Each row of a before or after table is a point. The points were changed in one or more steps. Then noise was added and the rows were shuffled. The steps act on how far a point lies along the listed directions, d1 being the first. Name the steps. A step turns or swaps two directions, mirrors them in a line or flattens them onto one, adds a multiple of one to another, or multiplies one. Angles are multiples of 10 degrees, from the lower direction toward the higher: turns from -170 to 170, lines from 10 to 170 but not 90. Use the fewest steps. Two steps may share a direction if one is a turn and the other turns, adds or multiplies; they go together, in the order done. Otherwise the lowest direction goes first.

Directions:
(1): [4.2 5.3 2.5]
(2): [ 5.5 -4.7  0.7]
(3): [-2.1 -1.5  6.8]
Before, 8 rows:
[[-1.5  4.6  7.6]
 [-3.4 -3.1 -1.0]
 [-7.7  0.2 -2.5]
 [ 1.8 -4.6  0.6]
 [ 0.3  8.3  2.7]
 [-0.2  0.1 -7.1]
 [-1.2  2.0 -6.6]
 [ 3.7 -2.4  2.9]]
After, 8 rows:
[[-7.4 -0.6  4.6]
 [ 0.8  2.0 -4.1]
 [-7.8 -4.6 -0.5]
 [ 1.3  6.1  3.0]
 [ 2.2 -4.7  0.0]
 [ 3.8  5.8  2.1]
 [-2.4  6.3 -4.9]
 [ 4.0 -2.2 -1.5]]
Steps: turn d1 and d3 by 110 degrees

Directions:
(1): [ 6.1 -3.7 -1.5 -4.2]
(2): [-4.5 -5.4 -4.5 -0.2]
(3): [ 1.8  4.2 -6.9  1.3]
(4): [-3.1  3.1 -0.3 -7.1]
Before, 10 rows:
[[ 5.3  4.1 -1.3  5.3]
 [ 3.5 -2.7  4.1  3.0]
 [ 0.9 -3.4  0.3 -4.7]
 [ 2.1 -2.6 -5.5 -0.4]
 [ 1.6  0.2 -0.4 -2.1]
 [ 0.5 -1.7  3.9 -5.1]
 [-0.1  1.4  3.7 -4.4]
 [-4.6  5.8 -0.3 -0.4]
 [ 1.0 -2.9  0.6  1.7]
 [ 1.2  3.6 -3.2  2.7]]
After (10 x 4):
[[ 1.4 -7.7 10.1 -0.2]
 [ 0.0  1.7 -8.8  5.3]
 [ 3.6  2.9 -4.7 -5.8]
 [ 2.0  8.3 -9.7  1.2]
 [ 3.3 -4.3  7.1 -1.9]
 [ 2.1 -0.2 -0.6  1.8]
 [-3.3 -1.3  3.1  1.4]
 [ 0.5 -6.7  4.2  2.3]
 [ 1.5 12.2 -7.1  3.5]
 [-4.3 -0.7  9.5  1.8]]
Steps: turn d1 and d4 by -100 degrees; multiply d3 by 2.5

Directions:
(1): [-4.4 -0.8 -6.9 -3.8  2.8  4.9  2.9  4.3]
(2): [ 6.7  0.8  2.8 -0.6 -0.4  9.0  2.3 -0.5]
(3): [ 0.5 -1.8  5.5  0.6  9.2 -1.5  1.2  4.4]
Before (14 x 8):
[[ -2.7  -3.6   3.8   1.4   3.0  -7.7  -1.0   2.4]
 [ -1.0  -1.0  -0.6   1.9  -1.5  -1.9  -1.2  -4.2]
 [  3.8   2.9  -0.3   3.0  -7.0  -0.4  -0.8  -5.1]
 [  4.1  -1.1   6.1   3.3  -4.4  -5.4  -5.3  -3.9]
 [ -8.2  -2.7  -2.7  -0.8   8.5  -1.0   0.7   4.2]
 [ -2.9  -3.2   4.0   2.8   2.2 -10.6  -2.2  -1.6]
 [  9.0   1.4  13.2  -2.1  -0.2  10.8  -0.5  -3.2]
 [ -6.2   1.7  -3.8  -4.0  -0.4  -3.5   0.1  -0.3]
 [ -3.8   1.8  -4.5  -0.3  -8.2  -6.5  -6.9  -5.8]
 [  0.2   0.5   0.5   3.0  -6.9  -6.3  -3.2  -4.4]
 [  0.4  -1.5   6.4   2.6   4.1 -10.1  -3.6  -3.3]
 [  4.1   1.1   8.0   5.3   4.0 -10.1  -2.5  -1.0]
 [  7.4   0.3   6.7   1.5  -5.8   4.4  -6.4  -6.4]
 [ -2.3   0.8  -0.3  -0.1  -6.2  -9.0  -3.0  -3.5]]
After:
[[ 7.2  1.6  8.9  4.6  4.2 -4.8 -1.1 -0.9]
 [ 1.9  0.6 11.1 -0.4 -0.3 -1.4 -4.1 -3.3]
 [ 3.5  2.9 -0.7  3.0 -6.9 -1.2 -1.2 -5.2]
 [ 2.7  1.4  0.9 -1.0 -6.2 -1.4 -0.7 -3.2]
 [-3.5  1.8 -3.1 -4.8 -0.4  1.5  1.4 -0.2]
 [ 4.3 -1.4  7.5  1.8  4.5 -3.2 -1.6 -3.2]
 [ 1.4 -3.2  4.6  0.5  3.0 -1.6  0.8  2.4]
 [ 0.8  2.3 -3.1 -1.5 -8.3  1.2 -4.6 -5.8]
 [ 0.6 -0.6 -0.4  1.4 -1.4  0.2 -0.6 -4.4]
 [ 4.0 -0.1  5.9  2.2 -5.6 -0.7 -7.8 -6.4]
 [ 2.6 -2.7  5.1  1.8  2.3 -2.0  0.2 -1.3]
 [ 3.1  0.7  1.2  2.2 -6.7 -1.3 -1.9 -4.2]
 [-5.8 -2.4 -2.1 -1.1  8.5  2.7  1.9  4.1]
 [ 5.9 -1.0  6.7  2.7 -4.3 -2.5 -4.4 -3.8]]
Steps: flatten d1 and d2 onto the line at 170 degrees

Directions:
(1): [  3.5  -2.4 -10.3   0.3  -1.7   1.4   2.1  -1.9   6.1  -3.0  -3.3]
(2): [ 4.3  7.0  1.6 -0.5  1.7  5.3  2.9 -1.4 -2.2 -8.4  2.3]
(3): [ 8.0  2.1 -2.3 -6.3  4.7 -1.0  0.0  4.9 -1.2  5.7  0.3]
Before:
[[-8.9 -5.2  2.9  5.2 -2.7 -4.5 -2.8 -1.3  3.4  2.3 -0.3]
 [ 1.6 -1.1 -4.5 -1.7 -1.4  1.8 -0.2 -1.5  4.8 -3.5 -0.2]
 [ 3.7  3.9 -4.0  2.9 -0.1  4.8  5.8 -2.3  2.3 -9.0  1.2]
 [ 6.1  6.6  3.8 -6.0  3.7 -3.1 -0.4  5.1 -4.5  5.2  3.2]
 [ 4.0 -2.4 -2.5 -2.8  0.8  1.1  3.0 -2.4  3.9 -2.9 -4.0]
 [-9.8 -8.5  5.5  2.9 -1.8 -4.8 -3.6 -1.7  1.6  3.7 -0.3]
 [ 7.1 -0.8 -6.6 -3.9 -0.2 -3.2 -1.1  2.8  4.2 11.1 -0.6]
 [10.1  6.0 -0.7 -5.7  5.5  1.2  0.9  2.6 -1.6 -1.2  1.4]
 [ 2.1 -1.4  3.0 -4.9  2.4 -0.8 -2.2  4.3  0.5 10.8  0.5]]
After, 9 rows:
[[-8.0  1.4  3.6  6.5 -6.4 -0.6  0.1 -5.3  0.6 -6.9  1.3]
 [ 2.1  0.4  7.2 -4.6  3.4 -0.7  0.9  0.5 -2.1  1.0 -0.7]
 [ 0.6 -9.3 -7.9 -2.1  0.4 -3.8 -1.2  0.4  7.8  4.9 -3.5]
 [-3.7  4.6  8.5  3.7 -0.7  2.2 -0.2 -3.5 -3.5 -7.7  2.7]
 [ 1.9  1.8  3.6 -4.7  1.9  0.1 -1.8  2.4 -1.2  1.9  2.7]
 [ 6.6  7.4  3.0 -1.8  4.9  2.9  4.0  3.0 -3.9 -2.4  4.4]
 [-7.7 -1.0  9.2  3.8 -4.0 -4.1 -3.7 -1.2 -2.0  7.7  3.2]
 [ 1.8 -5.3 -7.3 -0.9  1.0 -4.3 -0.8  2.8  6.8  6.1 -2.6]
 [-8.5 -4.8  4.0  4.1 -4.7  1.3 -2.0 -3.0  3.4  2.1 -0.7]]
Steps: turn d1 and d3 by 140 degrees

Directions:
(1): [ 2.4  0.6 -4.7 -5.2  3.9  9.8 -0.4 -0.6  2.3  0.1 -0.5 -7.1  3.2 -3.4]
(2): [ 5.8  2.8  4.0 -4.5 -0.2 -2.0 -5.3 -2.9  1.1 -0.9 10.2 -1.4  1.0  4.2]
(3): [-1.4  4.9  3.0 -8.1  3.7 -1.3  8.2 -0.4  4.5 -4.1 -1.3  3.8 -3.1  0.0]
Before:
[[  4.6   3.9  10.3  -4.9   2.2  -7.7  -2.5  -3.6   3.8  -3.2  13.4   2.8
   -4.4   7.8]
 [ -3.5  -4.0  -0.6   7.6  -6.9  -6.0  -3.6   1.7  -2.0   1.2  -3.5   1.6
   -0.4  -1.0]
 [  1.7  -2.6  -4.2   1.2   1.7   7.9  -2.0   1.6  -1.4  -0.5  -2.6  -2.5
    2.5  -1.6]
 [  2.7   4.4  -0.3 -10.6   6.3   0.4   3.7  -3.8   8.6  -4.6   1.5   0.9
   -2.9  -3.6]
 [ -1.5   0.2  -4.8  -1.5   3.0   4.7   4.2  -0.9   3.0   1.3  -3.9  -0.2
    1.0  -3.4]
 [ -3.0  -2.4  -0.9   6.2  -3.5  -2.7  -2.8  -0.2  -3.7   1.6  -3.1   0.0
    2.5  -1.1]
 [  4.5   0.5   3.4  -2.4  -3.4  -3.4  -8.2  -2.4  -0.3  -0.3  10.8  -2.4
    3.1   4.2]
 [  4.5  -1.2   1.1   1.1  -1.7   1.7  -7.2  -1.9  -6.3   0.1   6.2  -4.5
    1.2   1.9]
 [ -0.3  -5.7  -4.3   5.9  -3.8  -0.4  -1.1   3.2  -3.8   4.6  -6.6  -0.6
   -0.6  -1.9]
 [ -2.9   2.9   4.5  -5.2   1.8  -2.1  11.2   3.7   4.7  -3.8  -7.4   7.5
   -3.1  -1.2]]
After, 10 rows:
[[ -1.7  -3.0   1.3   6.7  -7.1  -7.5  -4.9   0.7  -1.7   0.8   0.0   1.6
   -0.5   0.7]
 [ -2.4  -1.8   0.1   5.7  -3.8  -4.2  -3.7  -0.8  -3.8   1.2  -1.5   0.8
    2.8  -0.2]
 [ -1.9   3.2   6.2  -5.0   1.0  -4.6  10.4   3.2   4.5  -3.9  -5.4   8.7
   -3.5   0.2]
 [  4.4  -1.7  -0.7   0.2  -0.3   4.3  -6.2  -1.9  -6.0   0.3   4.7  -6.5
    1.8  -0.2]
 [ -3.2  -0.7  -4.4   1.0   1.8   2.8   5.2  -0.4   2.1   1.6  -5.3   2.1
    0.2  -3.4]
 [ -0.3  -5.3  -2.3   6.4  -5.2  -3.7  -1.9   2.8  -4.3   4.1  -4.8   1.2
   -1.3  -0.4]
 [  0.0  -3.0  -4.3   3.4   1.0   6.3  -0.9   2.2  -2.0  -0.1  -5.0  -0.8
    1.5  -2.2]
 [  1.2   4.1  -2.0 -10.2   6.5   1.9   4.7  -3.0   8.8  -4.4  -1.4   0.8
   -2.7  -5.1]
 [  6.6   4.9   7.3  -8.8   4.6  -0.9  -3.1  -4.6   5.8  -3.5  14.1  -2.3
   -2.5   5.8]
 [  5.2   0.7   0.5  -5.0  -1.6   2.0  -8.1  -2.5   0.9  -0.4   9.7  -6.2
    4.4   2.0]]
Steps: turn d1 and d2 by -30 degrees

Directions:
(1): [-1.3 -3.6 -1.5 -8.3  2.8 -2.7 -3.7 -8.6 -0.8  5.7 -5.7 -1.9  1.7  1.2
  2.6 -1.2 -5.4 -4.0  1.0 -6.0]
(2): [-1.0  0.2  6.2 -0.5 -0.4 -6.1  6.4  4.8 -0.3  6.4 -0.5 -1.9  3.2 -1.2
 -4.0 -5.7  4.1 -7.3  5.9  0.4]
(3): [-0.6  2.6  0.5 -8.3  0.8 -0.9  8.0 -0.9  3.7  2.7 -2.0  5.7 -5.1  5.3
 -7.1  3.2  0.4  4.7 -3.7  1.2]
(4): [-0.3  1.2 -6.3  4.3 -8.3 -7.1 -2.2  1.2  1.3  8.8  4.2  0.0 -2.0  4.5
  1.6  1.6 -3.6  4.0  3.2  0.2]
Before (9 x 20):
[[  0.4  -0.9  -3.0  -1.0  -6.7 -10.1   0.1   1.8   3.0  12.4  -1.3   0.4
   -2.3   6.1  -1.4   2.1  -2.7   0.3   2.9  -1.5]
 [ -1.0  -1.0   3.7  -2.0   3.7  -3.5   6.2  -3.3   1.0   4.8  -1.0  -0.1
    1.1   2.5  -0.8  -4.8   1.0  -5.6   1.5  -2.5]
 [  1.2  -2.5   2.8  -1.4   4.3  -0.1  -1.9   0.3  -1.9   1.2  -5.5  -5.9
    2.6  -1.9   3.3  -4.8   1.9  -8.0   4.9  -4.5]
 [  0.5   1.1  -5.1   1.3  -0.1   1.0  -6.4  -5.8   0.1  -0.5  -1.0   0.1
   -0.4   1.8   0.1   2.3  -5.6   6.0  -4.5  -0.2]
 [  0.5   1.6  -7.4   6.0  -5.7  -2.5  -6.4  -0.6   1.4  -1.7   5.2   2.1
   -3.8   4.2   5.0   7.8  -4.3  11.5  -0.2   2.3]
 [  0.8   2.0  -6.4  -1.6   0.2  11.2  -4.5  -2.9   0.5 -12.4   1.8   4.4
   -3.9   2.9   1.8   8.2   3.2  10.1  -9.1   2.5]
 [ -1.9  -1.4  -0.9  -4.5  -3.6  -7.1   2.8  -7.5   2.2  14.3  -1.2  -0.8
   -2.9   6.4   0.5  -2.2  -5.3  -2.6   5.8  -0.6]
 [  0.4  -3.0  -2.2  -3.0   2.1   0.6  -6.0  -3.7  -2.8  -3.6  -4.4  -0.2
    2.1  -1.1   1.3  -0.7  -4.1  -3.9   1.1  -3.9]
 [ -2.2  -4.5   4.9   1.9   5.3   4.5  -3.2  -0.9  -4.5  -3.2  -4.5  -3.5
    2.9  -5.6   5.5  -2.7  -1.0  -5.7  -1.4  -1.0]]
After:
[[ -2.4  -4.4   1.0   6.7  -0.2  -0.2  -6.1   0.0  -4.6   2.1  -1.4  -4.9
    2.8  -3.9   8.4  -2.4  -3.4  -4.2   1.5  -0.9]
 [  0.6   1.4  -4.6  -0.2   0.9   1.4  -5.2  -6.2   0.5  -0.8  -1.7   0.7
   -1.2   1.9  -1.2   2.8  -5.5   6.3  -5.2   0.0]
 [  0.8   1.4  -5.8   0.6   0.5  12.2  -6.8  -2.3  -0.8 -14.0   1.8   2.4
   -2.1   0.7   4.1   7.0   3.7   8.5  -8.5   2.2]
 [ -2.3  -1.1   2.2  -9.9   0.8  -4.1   7.0  -8.2   3.1  11.0  -4.1   1.7
   -4.0   6.4  -3.4  -1.5  -3.3  -2.3   2.7   0.1]
 [  1.6  -2.2   0.2   1.3   0.5  -3.5  -3.7   1.0  -1.7   5.5  -3.0  -6.3
    2.1  -0.4   4.7  -4.4   0.3  -6.8   6.5  -4.8]
 [  0.2   2.9  -5.5   0.3  -3.0  -1.5  -0.9  -1.5   3.3  -2.5   3.4   5.4
   -6.5   6.3   0.0   9.3  -3.1  13.6  -3.2   2.8]
 [ -0.8  -1.6   4.0  -1.4   4.6  -2.5   5.3  -3.2   0.5   3.1  -1.3  -0.9
    2.1   1.3   0.2  -5.6   0.8  -6.6   2.2  -2.7]
 [  0.3  -0.2   0.9  -8.0  -1.9  -6.3   6.0   0.7   4.3   9.0  -4.8   3.7
   -4.2   6.8  -6.4   2.9  -0.4   1.0  -0.8  -1.0]
 [  0.5  -2.9  -3.9  -1.3  -0.6  -1.6  -7.4  -3.4  -2.9  -0.8  -2.6  -0.8
    2.2  -0.2   2.5  -0.1  -5.2  -3.5   2.1  -4.1]]
Steps: turn d3 and d4 by -50 degrees

Directions:
(1): [-4.3 -1.9 -1.7  7.4 -3.0 -0.3 -1.9 -1.0 -1.3 -3.3 -3.4  5.9 -6.7 -7.2
  9.6  0.0 -2.1 -1.2 -2.5  4.0 -4.2  3.1  3.1 -4.0]
(2): [ 1.1  2.1 -1.9 -2.3 -0.9 12.0 -2.4 -6.6 -2.4  0.7 -4.4  3.8  1.8  3.4
 -4.2 -1.4  1.4 -3.0  3.7  8.0 -6.4 -1.9  2.2  0.6]
Before, 12 rows:
[[ -0.9  -1.4   2.2   1.5   0.4  -5.1   0.0  -0.2   0.9   0.4   1.3  -0.3
   -0.1  -1.1   5.3  -0.2  -0.3  -0.8  -2.6  -1.7   3.9   1.4  -2.1  -0.7]
 [  0.6  -1.9   1.5  -1.8   2.2 -10.4   3.3   5.5   4.3   0.1   6.2  -5.6
    1.1   0.2   1.4   1.0   0.6   1.9  -2.9 -10.0   7.3   1.5  -3.5  -0.1]
 [ -5.1  -0.5  -2.5   6.6  -2.5  -4.7   0.0   0.3  -1.8  -3.3  -2.4   5.8
   -5.5  -6.0   9.4   1.4  -3.5   0.4  -2.2   1.1  -2.6   1.8   2.6  -3.6]
 [  0.7   0.0   0.0  -0.8  -0.3   3.8  -0.3  -2.4   0.6   0.6  -0.4   0.6
    1.4   2.5  -3.0   0.7   3.0  -1.5   0.3  -0.2  -1.7  -1.4  -0.1   0.7]
 [ -5.0  -3.2  -0.7   7.4  -3.7  -2.9  -2.2  -0.2  -0.6  -4.2  -2.3   4.7
   -7.2  -8.1  11.5  -0.5  -1.6  -1.0  -3.2   3.4  -1.6   4.0   1.5  -4.8]
 [ -2.1  -0.3  -1.1   5.5  -1.8  -2.8  -0.5   0.2  -1.8  -1.4  -2.5   3.4
   -2.3  -4.1   4.9  -1.3  -2.0   0.3  -1.8   1.4  -1.3   1.4   2.5  -2.1]
 [ -3.7   0.6  -2.1   3.7  -0.4   0.8  -0.7   1.2   0.9  -2.4  -2.1   4.0
   -0.7  -2.3   4.5  -0.3  -1.2  -1.5  -1.0   3.9  -3.0   1.4   1.2  -1.4]
 [  1.6  -2.1   1.6   0.9   2.0  -7.3   0.0   5.1   2.8   0.7   3.0  -3.9
    0.0  -1.2   0.4  -0.1   1.7   2.9  -1.2  -8.7   7.9  -0.7  -0.6   0.5]
 [  0.1  -1.2   1.2  -0.2   1.7  -6.2   1.3   4.0   2.8   1.4   3.1  -3.1
    1.9   0.2   1.3   1.0  -1.1   1.3  -3.2  -5.4   4.4  -1.0  -1.9   3.2]
 [  0.4   0.2   1.6   0.0   2.1  -7.5   1.5   3.8   1.5   1.1   2.4  -4.1
   -1.1   0.3  -0.9   1.6   1.4   1.3  -1.6  -6.8   3.8   0.3  -1.9   1.3]
 [ -0.7  -1.3   0.7   1.4  -1.0  -3.4   1.4   1.9   0.7  -2.0   0.8  -0.8
   -1.1  -3.8   1.3   2.3  -1.0   0.4  -1.0   0.0  -0.6   0.8   0.3  -0.6]
 [ -0.9  -1.0  -0.9   0.2  -0.8  -6.0   0.2   2.9   0.5   0.7   2.3  -1.3
   -1.1  -1.5   2.7   0.0  -0.2  -0.2  -2.2  -2.5   2.7   1.3   0.1   0.3]]
After (12 x 24):
[[  1.5   0.2   0.7  -2.2   0.5   2.1   0.5  -1.1   1.3   1.2   1.2  -1.3
    2.6   3.7  -4.7   0.9   3.3  -0.8   0.3  -2.4   0.3  -1.7  -1.2   1.6]
 [  2.2   0.2   1.2  -3.6   2.5  -2.0   1.2   2.2   2.6   2.9   2.9  -3.9
    5.0   4.0  -3.6   0.5   0.0   0.7  -1.0  -4.4   3.8  -2.8  -2.4   4.9]
 [-11.5  -5.9  -3.6  18.6  -8.4  -1.9  -5.6  -2.5  -3.0  -9.3  -8.0  14.3
  -17.3 -18.8  25.8  -0.7  -4.7  -3.3  -6.5  10.7  -9.1   8.5   6.7 -10.9]
 [ -1.5  -1.6   0.0   3.0  -1.9  -1.8   0.5   0.8   0.0  -2.7  -0.9   1.1
   -2.6  -5.2   3.2   2.2  -1.3  -0.4  -1.3   2.2  -2.7   1.2   1.3  -1.5]
 [ -5.6  -1.7  -2.7  11.3  -4.3  -2.2  -2.2  -0.9  -3.0  -3.9  -5.5   8.4
   -7.5  -9.8  12.2  -1.3  -3.7  -1.0  -3.5   5.2  -5.1   3.7   5.2  -5.4]
 [ -1.0  -0.7  -1.5   0.3  -1.4  -3.0  -0.5   1.2  -0.2   0.4   0.9   0.2
   -1.2  -1.3   2.4  -0.5  -0.1  -1.1  -1.5  -0.2   0.9   1.0   0.8   0.1]
 [  2.4   1.7   1.7  -3.8   3.0  -3.3   1.4   2.0   1.2   2.8   2.2  -5.1
    2.1   4.3  -6.1   1.2   2.7   0.8   0.6  -5.7   3.3  -1.5  -2.3   3.2]
 [  3.6   0.3   1.3  -7.1   3.4  -3.6   3.1   2.3   3.7   2.3   5.7  -6.8
    5.9   6.2  -6.3   0.2   2.5   1.0   0.6  -7.8   6.1  -1.3  -4.0   2.5]
 [  3.8  -0.5   1.4  -2.8   2.9  -2.0  -0.3   2.6   2.3   2.3   2.5  -4.7
    3.3   3.0  -5.2  -0.7   3.1   2.1   1.4  -6.9   6.9  -2.8  -0.9   2.4]
 [ -1.4  -1.2   1.4   2.2  -0.3  -2.4  -0.9  -1.9   0.2  -0.1  -0.5   1.5
   -0.7  -1.6   6.0  -0.5  -0.5  -1.7  -2.3   0.9   1.8   1.6  -1.1  -1.3]
 [ -6.7  -0.9  -3.2   9.0  -2.6   0.1  -2.0   0.8   0.3  -4.9  -4.2   8.0
   -5.6  -7.5  11.5  -0.2  -2.7  -2.2  -3.1   6.4  -5.5   3.6   3.2  -4.3]
 [-10.4  -2.7  -4.9  15.8  -6.6  -3.4  -2.8  -1.9  -3.9  -7.6  -7.5  14.1
  -14.0 -14.8  21.3   1.2  -6.1  -1.6  -4.9   7.4  -9.1   5.7   6.9  -8.8]]
Steps: multiply d1 by 2.5; multiply d2 by 0.4
